Rows are points. Examples show where two turns around zero, p and q, send a point. Write where each new point lands after one turn and then the other. Backwards means that the second turn is done in reverse. Each puzzle has new turns, and all numbers are rounded.
(in the rows, 128 means zero)

Turn p:
[ 86 108] -> [94 96]
[119 168] -> [107 163]
[149 150] -> [141 155]
[147 114] -> [150 120]
[138 100] -> [146 104]
Turn q:
[ 78 127] -> [138  79]
[122 144] -> [113 119]
[162 135] -> [115 160]
[150 106] -> [145 154]
Where do these land?
q, then p: [140 132] -> [119 137]
p, then q backwards: [154 150] -> [153 105]
p, then q: [151 137] -> [109 144]
p, then q backwards: [85 83] -> [ 78 165]
q, then p: [110 138] -> [128 107]

Turn p:
[118 119] -> [115 133]
[167 109] -> [129  85]
[ 98 156] -> [139 168]
Turn q:
[152 150] -> [ 97 137]
[148 117] -> [127 151]
[ 83 117] -> [161  95]
Where do these land?
q, then p: [112 131] -> [117 116]
q, then p: [ 76 153] -> [80 96]
p, then q: [146 137] -> [130 148]
q, then p: [144 118] -> [145 137]
q, then p: [161 101] -> [168 142]

Turn p:
[127 123 101] -> [139 121 152]
[105 135 145] -> [101 139 124]
[144  86 100] -> [173 144 152]
[137 168 166] -> [100 107  84]
Turn q:
[139 159 113] -> [104 129 101]
[131 156  88] -> [104 104  93]
[108 145 105] -> [104 103 123]
[137  85 172] -> [171 158 162]
[132  88 149] -> [166 137 150]
[120 136 142] -> [117 137 140]
Where do these land?
q, then p: [186 115 126] -> [153  75 139]
p, then q: [131 131 147] -> [122 111 120]
q, then p backwards: [102 110 135] -> [124 130  96]
q, then p backwards: [ 93 156 105] -> [109 174 126]

Turn p:
[ 94 101 116 157] -> [112 137 176 113]
[ 84 125 130 142] -> [143 128 170 115]
[141 135 110  87] -> [127 101 110 162]
[164 119 168 135] -> [129 171  94 127]
[157 161 116 119] -> [129 102  90 122]
Turn q:
[141 113 170 129] -> [142  97 160 126]
[127 101 115 112] -> [151 123 109 142]
[152 174 173 118] -> [124 145 193 110]
[109 118  94 180] -> [ 81 111  85 133]
[123 138 110 120] -> [127 148 117 128]
[150 150  98 105] -> [131 172 129 150]
[ 94 102 136 131] -> [140 101 104 106]
Where do these land?
q, then p backwards: [125 103 177 158] -> [102 155  78 129]
p, then q backwards: [135 114 146 122] -> [136 136 109 117]
p, then q: [117 142  93 124] -> [150  97 116 131]
q, then p backwards: [148 168 141  98] -> [ 95  99 156 147]
p, then q: [149 143  60 113] -> [148  85  71 126]
q, then p: [100  96 133 134] -> [ 94 124 132 154]
p, then q backwards: [121 130 147 147] -> [117 145 133 109]

Turn p:
[106 120 198 121 151 102] -> [102 115 191 137 101  96]
[153 140  69 140 131 123] -> [153 141  81 127 117 164]
[120 117 138 133 121 113] -> [137 121 149 125 127 128]
[134 136 114 137 163 158] -> [ 91 137 103 133 123 148]
[145  91 104 122 139 127] -> [129 111 114  91 118 148]
[ 84 108 149 122 119 107] -> [134 138 181 111 136 119]
[131 159 129 128 110 131] -> [140 139 117 153 138 114]
[144 170 157 152  89 165] -> [125 113 112 187 171 106]
[136 112  95  97 129 126] -> [139 137 104  89 121 126]
Turn q:
[ 92 111  89 126 132  79] -> [156  96  87 136 139  86]
[140 138  98 111 147 165] -> [148 156 136 151 158 151]
[147 132 118 131 125 160] -> [139 154 142 123 135 150]
[131 137 158 111 105 157] -> [109 118 154 116 130 165]
[103 131 122 137 159  86] -> [122 115 110 151 128  79]
[ 98 116 140 129 157  79] -> [104 104  98 146 124  83]
[160 148 128 125 101 134] -> [146 130 152 125 102 153]
[120 131 168 165  93 135] -> [105 121 156  77 110 121]
[160 107 132 118 133 158] -> [122 159 118 126 127 166]
Where do these land?
q, then p: [120 136 135 108 139 127] -> [117 125 141 129 133 147]
q, then p: [148 160 108 107 127 133] -> [116  93 122 156 137 135]
p, then q backwards: [130 123 171 154 101 128] -> [ 97 170 124 105 130 123]
q, then p: [145 106 115 145 125 127] -> [144 140 101 131 126 117]
p, then q: [116 112 161  96 100 151] -> [103 109  94 161 117 106]
q, then p backwards: [118 106 116 119 109  94] -> [173 119 120 118 119 126]
q, then p: [127 134 104 139 225 118] -> [154 162 144 191  91 181]
p, then q: [119 146 114 155  99 147] -> [125 171 136 142 135 110]

Turn p:
[124 120  69 126 128 135  79 144] -> [150 131  98 167 132  76 103 136]
[ 95 138 138 106  99 111 116 162] -> [100 153 148 151 156 121 128 160]
[ 96 116 147 134 153 170  73 117] -> [151 102 114 145 168  97 180 118]
[116 149 153 119 158 153 165  83] -> [121 102 135  95  92 142 182 127]
[143 147  66 139 155  99 136 152] -> [100 122  94 149  90 108  78 120]
[142 105 132 122  82  88 124  96] -> [164 123 161 126 134 157  92 158]
[140 128 144 104 104 161 118 139] -> [142 161 131 104 148 113 143 137]
[136 123 150 117 161 114 153 108] -> [114  98 151 101 112 136 133 112]
[159 155 111 161 153 118 141 120] -> [117 108  86 115 103 146 108 113]
[109 113 160 145 110 165 164 159] -> [119 177 142 133 136 153 167  97]
[149 114 139 135 105  91 141 129] -> [130 132 149 121 134 159  91 129]
Turn q:
[139 145 153 147 125  90  90 113] -> [122 154  90 115 130 169 104 124]
[ 92 121 142 138 122  95 159 132] -> [ 97 143 140 144  92 142 139 151]
[162 137 117 108 115  99 111 166] -> [147 114 132  78 116 138  98 143]
[148 141 129  88 138 159  91 145] -> [148 103 143 108 151 122  97  87]
[136 133 147 122 130 127 154  88] -> [125 149 140 135 150 150 161 127]
[125 148 127 175 128 168 125 172] -> [120  78  85 127 105 104 143 107]
[120 135 129 113  80 123 145 111] -> [138 112 145 149 135 162 134 158]
[109 113  77  89 148 137 159  83] -> [168 163 180 163 138  99 147 135]
[122  79 130 172 166 153 118 143] -> [ 89 136  96 132 135  65 128 120]
Where do these land?
p, then q: [107 103 116 116 156 141  60 116] -> [109 184 113  87 121 107 133 163]
p, then q backwards: [139  97  99 164 128 105 100 152] -> [102 129 119 122 124 152  69 110]
q, then p: [126 127 156 158 152 131 110 112] -> [128 110 111 150  94 122 141 148]
p, then q: [141 149 122 130 146 102 102 132] -> [127 142 128 135 119 100  93 133]
q, then p: [135 123 147  99  89 106 194 124] -> [ 95 175 155 112 146 136 170  93]
p, then q: [167 145 142 108  92 151 182 118] -> [157  78 170 123 137 166 126 104]
q, then p: [111 156 120 126  82 131 176 101] -> [130 173 120 116 123 160 142  75]
p, then q backwards: [108 124 132 130 139 138  90 168] -> [126  96 134 142 141 166 120 101]
q, then p: [118 128 117 120 167 147 138 129] -> [125 105 140 117 121 160 120 146]

Turn p:
[127 138 112 165  79 126 155 163 151] -> [163  82  99 142 137 139 111 142  89]
[114 153 151 118 146 115 160  94  87] -> [111 164 124 173  95 130 117 101 142]
[123 135 154  98 145 114 149 108 128] -> [115 144 139 136  90 140 114 125 152]
[117 143 100 159 169 164 121 111  96] -> [150 164 137 157 171 110 149  98 140]
[144 132 148 139 148 154  96 164 144] -> [163 142 116  79 135 110 139 133 132]
[115 124  89 132 126 162 170 159 137] -> [174 124 160 151 149 140 113 144  96]
[133 134 169 101 117 136 136 106  94] -> [103 156 128 124  90 138 122  93 117]
[123 152 148  89  79  92 114 158 138] -> [ 96 117  95  98 108 135  75 153 109]
[183 113 118 131 108  94 114 135 137] -> [105 110  99 111 127 152 164 164 117]
[127  80 133 124 141 102  95 127 135] -> [ 99 109 145 106 122  97 156 148 142]
[103 104  89 152 149 150  99  83 161] -> [130  94 165 131 181 119 149 105 171]
Turn q:
[149 141 122 117 127 134 168 118 105] -> [114 121  95 116  98 142 142 134 111]
[126 124 101  87 119  92 155 132 111] -> [116 118 111 101 111 118  94 123  83]
[143 150  83 112 140 117 156 117 113] -> [129 114  90 130  84 117 110 133 109]
[148 119 159 148 149 136  86 169 143] -> [138 114 191 142 131 127 155 112 152]
[108 172 117 103 129 123 120  95 128] -> [158 145  96 101 115 119 103 135 147]
[ 88 173 152 132  96 126 142 127 135] -> [167 137 115  99 153 161 122 162 129]
[111  88 138 173 141 177  84 172 164] -> [149 122 175 188 182 115 167 106 145]
[133 130 133  94 107 145 128 110 124] -> [124 147 110  97 130 110 144 128 123]
[131 111 108 110 152 104 153 104  65] -> [ 83 100  86 112 104 136  98  97 124]
[136 120 132 164  97 123 103 126 140] -> [115 129 152 142 151 119 130 165 146]
[135  80 163 168 151 132 114 137 181] -> [115 163 186 180 148 146 144 113 137]
Where do these land?
q, then p: [103 123  93  93 109 123 135 146 113] -> [ 82 152 137 138 138 115 152 148 126]
p, then q: [105 136  93 128 129 134 104 131 162] -> [132 139 161 143 116 122 126  85 136]
q, then p backwards: [112  95  88 122 107 105  97 110 134] -> [ 72 141 112 122 126 114 101 146 107]
p, then q backwards: [178 138 161 144 131 113 145 150 134] -> [143 177 126 118 130 152 166 114 126]
q, then p: [106 106 137 100 140 127 105 136 148] -> [108 147 112 129 114 137 136 112 165]
p, then q: [171 150 169 167 122 153 162 152 122] -> [ 97 110  88 125  91  96 156 170 115]
q, then p: [118 140 133 142 155  98 163  94 151] -> [143 131 103 105 175 132 116  96 113]
p, then q: [128 115  89  87 145 145 104 100 130] -> [166 153 134 119 133 165 139  91 143]
p, then q: [103 102 119 108 102 145 125 104 137] -> [110 149 131 114 157 142 129  98 150]
q, then p backwards: [122 169 146 126  93 120 107 129  86] -> [142 122 130 122 129 118  91 145 187]
p, then q: [161 135 178 191 175 145 162 155  91] -> [101 114 102 127  66 132 131 213 101]
